Each row of a before or after table is a point. The points were changed in one or more steps. Then noise was added and the rows were shuffled. The steps act on how far a point lies along the listed directions, d1 being the first. Name the steps. A step turns or swaps two directions, mirrors them in a line or flattens them onto one, adds a multiple of one to another, or multiplies one. Angles are multiples of 10 degrees, from the lower direction toward the higher: turns from -170 to 170, lines from 10 to 170 but not 90. Use the fewest steps. Two steps may share a direction if one is a turn and the other turns, adds or multiplies; they go together, in the order done. Otherwise the lowest direction goes first.
In the rows, 128 means zero.

Directions:
(1): [107 167 143]
(2): [170 148 132]
(3): [125 143  84]
Before, 13 rows:
[[147 126 122]
 [116 134 164]
 [ 97  99 104]
 [ 82 137  97]
 [136 111 130]
 [108  93 124]
 [120 142 164]
 [147 110 137]
 [ 91 115 114]
 [159 137 132]
 [ 94 139 116]
 [135 133 149]
 [110 122 161]]
After (13 x 3):
[[145 109 103]
 [122 168 170]
 [131 126  94]
 [142 169 183]
 [149  68 141]
 [101 139 124]
 [ 72 173 145]
 [ 76 159 147]
 [139 122 168]
 [137  83 101]
 [ 85 137 151]
 [140  89 115]
 [164  83 155]]
Steps: multiply d1 by 2.5; swap d2 and d3

Directions:
(1): [106 161 155  83 126 130]
(2): [133 124  97 106  76 117]
Before, 9 rows:
[[120 134 150 164 194 141]
 [126 148 112  95 100 107]
 [133 130 134 127 159 144]
 [ 95 171 155  69 110 122]
 [138 128 142 155 151 136]
 [121 123 169 125 161 134]
 [140 132 118 127  91 127]
 [139 125  93 124  69 113]
 [159 122  96 113  88 118]]
After, 9 rows:
[[138 127 100 128  81 117]
 [132 130 132 127 156 144]
 [102 166 116  42  43 107]
 [137 129 151 162 164 138]
 [129 147  98  87  80 103]
 [140 131 121 129  94 126]
 [122 122 160 118 146 132]
 [159 122 105 118  99 122]
 [118 136 154 167 203 143]]
Steps: add 1 times d1 to d2

Directions:
(1): [173 143 124 115  92  87 140 114]
(2): [134 107 143 127 140 105 161 186]
(3): [126 139 135 167 100 117  81 159]
(4): [161  89 112 145 102 170 137 132]
(5): [169 158  99 135 171 138 116 143]
Before:
[[ 87 184 142 118 132 103  73  73]
 [154 140 130 113 109 114 137  98]
 [143  97 114 107 131 149 157  96]
 [ 47 143 145 126 172 125 110 125]
 [113 107 140 126 109 141 142 128]
 [146 121 145 159 152 136 146 172]
 [183 157 109 138 139 150  85 118]
 [ 82 150 129 128  96 130  77  97]]
After:
[[173 150 111 132 149 169  90 116]
 [127 118 144 121  98 122 137 123]
 [118 112 132 146 135 171 119 122]
 [ 81 146 124 115 104 134  88  82]
 [ 60 167 137 124 144 145  70  79]
 [148 103 120 138 108 127 128 121]
 [165 135 142 142 143 111 164 148]
 [ 77 173 145 103 145  71 119 109]]
Steps: mirror d1 and d4 in the line at 70 degrees; flatten d2 and d3 onto the line at 170 degrees

Directions:
(1): [131 145 107 157  65 136 123 144 122 171 142]
(2): [163 132 116 176 154 147 112  98 101 115 162]
(3): [129 111 121 133 111 149 159 160 158  82 170]
(4): [118 106 118 109 141 158 135  89 168 172 155]
Before (13 x 11):
[[129 129 125 145 148 144 125  91 113 147 147]
 [ 99 138 116 101  99 127 133 136 143 171 123]
 [131 136 143 151 146  98 116 114  96  99 120]
 [147 129 132 135 128 123 122 146 117  91 126]
 [120 130 138 136 115 125 157 181 135  72 130]
 [140 139 144 137 164  97 106 100  93 111 100]
 [138 115 147 137 162 117 122 146 124  57 127]
 [104 112 127  89 106 132 147 145 164 160 127]
 [107 136 132 102 114 107 141 158 149 110 126]
 [130 116 130 117 174 140 110  86 132 132 138]
 [143 129 130 143 168 119 114 102 103 121 123]
 [123 129 124 128 124 124 139 120 136 134 126]
 [143 138 136 130 170 124 114 112 109 119 110]]
After (13 x 11):
[[130 136 120 142 124 126 133 117 130 130 132]
 [118 117 154  96 177  96 137 140 126  65  94]
 [ 96 120 165  90 161  87 142 126 136  93  92]
 [118 112 136  85 140 124 136 130 159 121 112]
 [144 164  89 179  79 146 104 118  95 195 157]
 [108 115 170  74 193  76 133 120 123  64  68]
 [ 98 105 134  94 153 155 150 109 180 154 135]
 [155 128 105 166 130 151 113  99 112 164 162]
 [ 99  74 177  44 237 115 143 107 185  56  96]
 [120 131 120 110 157 133 121  89 146 156 145]
 [135 110 159 108 208 112 127 128 115  28 115]
 [123 133 135 145 118 117 139 154 105  92 130]
 [126 122 160  86 196 105 133 133 125  66  84]]
Steps: multiply d1 by 3; turn d2 and d4 by -120 degrees; turn d3 and d4 by 50 degrees

Directions:
(1): [132 159 132 178 141 113  99 137 138  72 133 108  93 108]
(2): [129 122 145 144 162  90 100 125 159 175 104 166 102 139]
Before:
[[120 151 150 206 129 107  86 153 132  62 127 130  91  95]
 [129 141 116 123 109 177 151 142 111  61 139  79 112  97]
 [136 128 118 131 125 138 121 119 123 111 127 126 149 132]
 [125 101 133  97 127 119 144 124 136 201 115 154 139 172]
 [142 126 125 126 124 139 129 137 120  94 120 122 145 112]
 [115  80 152  85 157 116 139 120 169 249 110 197 140 163]
 [121 119 118 123 118 133 149 113 124 141 132 131 149 114]
 [134 128 130 105 132 110 122 130 118 159 127 163 123 148]]
After, 8 rows:
[[135 132 133 112 138 104 114 132 122 156 124 163 114 147]
 [142 123 124 118 122 141 132 134 119 100 119 123 149 114]
 [119 153 142 196 114 123  98 154 118  43 136 113 102  92]
 [127 106 138 112 140 106 130 125 146 201 110 159 125 170]
 [116  92 160 115 175  97 117 122 184 241 103 202 115 157]
 [121 118 121 124 122 130 146 113 126 147 130 134 148 115]
 [136 126 117 128 125 138 121 119 123 114 128 129 151 133]
 [128 129 113 103 101 186 163 138 104  76 139  83 126 102]]
Steps: turn d1 and d2 by -20 degrees

Directions:
(1): [121 105 119 140 152 130 145 156 150  99 107 120 200 164 121 110  89  97
 156 124]
(2): [154 167 112 117  99  82 142 169 125 114 162 124 163 119  99 108 183 129
 136 119]
(3): [140 135  98 172  95 135 109 141 115  94 120  99 132 136 173 177 139 137
 148 177]
(4): [131  63 137 141 160 103 119 153 126 141 157  77 116 160 113 137 155 135
  89 138]
(5): [ 44 135 159 157 104 107 149 126 123 138 105 120 140 134 100 150 141 165
 142 119]
(6): [119  91  96 144 113 115 112  91  81 164 164 159 180 104 122 141 118 113
 126 131]
Before (10 x 20):
[[ 88 108 166 121 183 116 172 168 176 121  80  89 120 168  83 101 107 147
  115  95]
 [ 66 151 156 123 118 145 155 120 130 148  90 159 120 124 104 106 113 160
  154 109]
 [162 162 121  93  98 110 120 158 166 110 156 118 129 138 100  96 150 128
  135 130]
 [162 141  82 129  97 129 101 117  98 129 139 121 127 142 166 151 144 140
  131 146]
 [113 106 130 146 154 119 134 144 142 119 121 128 178 155 114 126 108 109
  138 131]
 [147  93 119 121 148  83 150 157 116 159 182 135 179 132  68  84 150 100
  121  95]
 [139 129 120 111 107 113 129 120 100 141 169 158 146  91 130 109 151 133
  135 116]
 [149 168 131 136  96 145 105 102 122 130 134 143 100 119 161 135 132 160
  119 166]
 [136  84 118 114 163  95 115 153 106 159 172 128 136 149  94  97 144 126
  102 103]
 [ 98 223 152 129  82  94 142 156 143  96  95  96 116 126 102 138 199 169
  148 116]]
After, 10 rows:
[[154 168 122 105  88 109 120 160 163 106 151 114 132 142 102 105 155 136
  140 138]
 [115  61 120 141 157  82 109 166 101 154 174  98 137 164  98 124 162 145
  100 120]
 [157 177 132 120  98 152 104  96 126 131 132 159 100 111 162 123 124 153
  121 160]
 [132 141 114 119  95 111 130 120  98 137 164 158 149  89 132 119 150 139
  144 121]
 [121  78 119 153 136  70 146 170 106 149 181 108 179 146  73 116 169 122
  124 116]
 [ 67 170 156 115 113 154 158 116 130 144  83 175 119 112 108  99 107 155
  164 100]
 [125 228 153  94 101 104 143 148 150 108 107 121 114 112  90 104 187 152
  140  96]
 [176 141  81 116 104 131 100 114 100 134 145 130 122 136 163 136 138 134
  128 137]
 [ 83  94 168 131 183 109 169 175 172 122  80  73 119 181  83 113 117 152
  110 104]
 [115  99 128 144 159 117 135 149 143 123 125 122 178 158 113 126 108 110
  135 132]]
Steps: flatten d3 and d5 onto the line at 130 degrees; multiply d4 by 1.6

Directions:
(1): [115 150 121 151 130 185 150  97 139  85 146 123 127 166 122 105 162 127
  82 147 123  95 139  81]
(2): [149 120 127 114 159 103 152  63 155 160 115 130 123 160 122 122 176  89
 154 154 127 158  97 132]
Before:
[[110 140 107 158 132 209 160  82 149  61 139 106 138 171 120 112 191 133
   69 137 133 112 139  72]
 [123 137 117 139 131 165 146 109 127 104 128 136 122 153 124 131 145 125
  102 156 127 107 133 105]
 [126 131 145 166 134 136 149  81 144 126 136 142 126 166 121 118 164 112
  109 150 138 125 135 105]
 [102 145 129 173 108 190 125 180 103  66 164 137 134 125 130 121 128 167
   65 116 115  73 168  90]
 [106 143 125 156 121 152 133 122 144 105 141 122 129 129 125 119 115 146
   96 128 103 105 147 102]
 [118 119 139 108  71 102  65 249  70 138 118 144 130  30 141 169  11 208
  177  60 133 127 159 162]
 [126 158 130 144 107 155 136 121 113 118 128 115 135 142 122 112 130 129
  113 138 121 115 131 110]
 [126 140 131 118 117 145 134  90 145 104 131 114 122 164 113 120 167 129
  126 144 108 130 118 109]
 [119 127 136 121 141 140 127  97 147 117 123 122 128 138 123 120 134 113
  112 135 118 110 121 122]
 [109 109 127 102 104  83  93 221 103 139 131 139 121  50 149 162  38 168
  152  75 131 134 152 172]
 [125 153 127 137 117 157 105 154 111 102 123 115 137 104 119 145 109 160
   96 115 111  93 169  97]
 [122 155 118 159 136 168 170  57 172  79 145 116 109 199 129 102 206 103
  100 166 122 115 105  73]
 [120 162 135 156 142 180 174  55 147  75 132 125 112 185 124 111 175 122
   80 160 126  82 120  66]
 [138 115 120 102 148  81 140 113 135 175 113 128 128 121 136 152 169 100
  187 137 133 164  87 134]]
After:
[[126 113 117 129 129 137 132 123 134 114 117 111 139 121 129 141 147 136
  126 113 139 153 127 132]
 [116 131 128 143 125 121 128 124 143 130 130 124 128 118 127 129 108 139
  121 124 105 125 137 124]
 [107 127 120 120 124 130 132 149 132 111 142 135 116 110 138 134 103 145
  117 111 124 115 147 123]
 [128 132 134 110 111 124 120 116 136 117 126 116 124 141 117 131 143 137
  142 130 110 139 119 129]
 [133 136 145 130 132 113 141 107 127 123 114 130 115 131 133 141 123 131
  132 131 132 117 113 125]
 [119 139 129 126 100 154 116 152 108 111 128 140 123 107 128 134  96 173
  140 107 126 111 146 104]
 [137 144 128 125 129 132 109 137 120 126 113 118 136 107 118 149 119 145
  119 121 112 113 153 110]
 [125 124 134 147 124 132 122 166 110 117 144 142 132 114 132 135 130 145
  115 117 118 115 141 128]
 [129 126 122 126 129 133 133 128 121 127 118 139 123 131 127 144 125 126
  127 145 131 125 127 131]
 [133 148 132 135 108 132 130 129 110 137 120 117 135 131 124 121 121 127
  132 133 123 130 124 129]
 [129 122 150 157 126 112 132 112 131 141 129 144 128 139 126 132 134 121
  127 134 140 135 137 129]
 [122 129 116 120 136 122 141 125 129 139 128 125 130 126 135 143 166 116
  151 135 130 134 106 108]
 [120 122 138 116 137 127 119 112 141 125 119 123 129 125 125 128 121 118
  122 127 119 116 120 135]
 [129 131 127 138 123 110 134 120 147 119 129 121 113 141 139 132 146 119
  145 133 129 142 104 128]]
Steps: multiply d1 by 0; multiply d2 by 0.4

Directions:
(1): [180 113 124 110 136 132 133  98  69 110 135  97 191 124 111 117 136 149
 136 141 103 123 115 110 121 149 160 111 157 100 143 161 166 124 165 107
 112 153 198 114 148 107 132 166 103 177 129 131]
(2): [116 119 113 128 123 149 109 121 153 122 131 165 152 187  89 117  99 119
  82  87  91  79 122 158 106 123  92 124 122 185  85 157 153  93 101 105
 111 188 139 123 130 146 126 152 120 124 134 128]
(3): [166 114 110 185  94 151 144 124 119 126 119 128 105 151 113 114  95  88
 168 115  85 172 159 127 128 152 123 125 132 117 106 186 133 121 154 176
 151 140 124 134 105  89 113  72 123 116 174 105]
(4): [146 157 106 142 138 164 119 171 104 136  92 131 151 122 118 125 110 115
 161 119 181  75 158 168 113  97 203  98 113 132 135 151 138 113 119 110
 184 109 129 100 160 132 113 137 147  87 130 126]
(5): [121 139 114  94 124 113 142 111 108 124 119 121  78 143 165 162  90 156
 149  84 118 117 165 142 102 101 114 150 144 106 161 147 137 121  52 161
 149 138 142 122 132  85 170 154 152 178 111 106]
Before (10 x 48):
[[128 117 132 106 124 117 149 104 128 138 160 108 117 111 133 128 135 141
  141 137 117 175 114 121 133 128 108 145 151  87 144 128 131 137 141 159
  127 115 138 126 112 106 137 131 136 157 121 121]
 [130 134 132 100 149  96 143 128  82 126 131  71 143  87 141 134 141 140
  154 185 148 147 122  91 132 129 149 127 127  84 148 127 124 157 147 135
  124 106 157 122 139 137 147 156 116 125 103 126]
 [180 114 136 118 127 119 132  98  83 120 134  82 159  93 124 123 162 136
  153 175 135 168 118  79 137 172 187 124 145  54 148 126 126 134 201 114
  103 103 155 120 133 111 120 121 108 157 132 122]
 [110  90 155  75 143 105 119  71 132  99 178 124 183 151 106 124 172 168
   39 135  73 119  73 110 126 161  73 123 121 162 119 109 161 116 135  82
   42 199 189 135 114 162 135 180  91 195 108 144]
 [154 110 107 120 128 132 137  77 103 110 133 123 136 168 101 113 109 104
  106  91  54 143 137 117 106 152  95 124 151 140 110 195 152  92 116 141
  117 189 198 129 119  85 138 126 106 172 157 120]
 [136 115 135 130 105 118 139  84 117 116 144  86  97 124 134 140 111 136
  130 119  82 178 143 102 125 146  79 136 141  97 141 167 136 135 144 175
  119 132 146 129 106  77 137 103 115 163 150 117]
 [119 147 116 159 109 128 147 167 158 156 125 135  35  85 172 148 125 111
  154 126 150 181 189 117 135 136 112 147 110 109 127 120  75 154 115 193
  163  85  52 125 110 121 105  61 146  85 139 125]
 [155 126 121 149 114 139 147 115 110 123 123 114  93 129 143 124 133 129
  184 106 104 149 148 117 124 163 110 125 129 117 139 170 124 134 104 175
  127 130 135 144 107 100 124 107 117 147 152 112]
 [107 134  98 151 113 134 117 137 159 132 118 150  82 152 127 124  81  99
  123  79 113 125 173 172 129 107  86 132 127 156  97 148 118 122  85 170
  153 140  81 133 110 127 136  92 150  90 142 125]
 [152 102 146 156 136 152 131 126 120 133 120 107 156 131 115  96 170 109
  135 159 116 162 121 108 149 158 169  96 132 123 135 140 109 141 200 146
  137 120 120 137 119 138 110  91 115  96 156 125]]
After (10 x 48):
[[150  98 149 154 131 148 131 124 126 135 122 109 154 132 115  97 173 108
  127 160 108 166 117 107 155 159 157 104 134 122 134 135 106 142 202 149
  132 123 118 140 115 138 110  88 115  99 157 124]
 [ 86 141 133 129 143 112 121 163 152 139 126 117 123 109 122 124 137 105
  124 176 161 134 115 118 137 118 117 130  90 144 104 101 100 146 136 128
  124 106  94 133 121 181 122 123 124  57 111 136]
 [101 115 141 151  97 118 131 100 168 127 148 114  69 134 128 137 115 119
  109 117  86 182 136 109 133 143  43 144 123 128 116 144 112 136 137 179
  113 126  99 143  89 102 126  75 120 125 154 119]
 [ 99 115 137 125 120 125 135 121 176 144 161 140 107 131 118 120 132 117
  112 128 117 164 106 137 135 127  80 146 129 130 112 117 117 129 137 151
  120 121  98 133 100 136 121 113 140 113 130 130]
 [148 111  96 160 104 167 114 128 157 132 144 168 153 173  77 107 109 103
   72  94  66 111 147 134 110 165  78 115 122 186  51 185 145 102 143 126
  103 200 124 111 126 153  89 117  95 104 155 139]
 [123 132 124 122 125  95 161  92 115 128 127 103  47 112 166 142 124 108
  154 113 103 205 160  95 130 138  96 152 144  90 159 143 100 133  96 194
  144 110 140 147 100  66 156  80 139 162 147 111]
 [106 122 168  65 149  67 154  93 106 115 158  82  94  70 193 165 184 187
  124 161 142 179 115  88 144 140 118 143 125  79 197  63 114 163 115 139
   95 101 145 141 108 124 156 141 131 199  92 130]
 [157 116  91 122 117 138 125  97 105 111 128 122 139 163 113 118  77 122
  122  75  71 114 164 154 114 127  97 119 160 134 109 185 159 114 103 153
  132 182 159 120 126  98 152 139 124 154 139 125]
 [114 125 146 154 119 124 118 140 169 142 134 133 103 101 125 120 162  98
  128 174 162 172 120  99 151 157 145 138 101 107 108  84  77 136 183 120
  111  78  65 141 104 156  97  69 128  75 143 128]
 [131 122 124 162 109 139 138 120 147 128 133 137  83 145 132 118 131 115
  157 103  98 148 138 120 129 167  80 128 115 146 112 157 117 130  99 173
  115 140 107 155  92 123 113  91 113 124 157 115]]
Steps: turn d2 and d5 by 50 degrees; turn d1 and d2 by -120 degrees; add -0.3 times d3 to d4
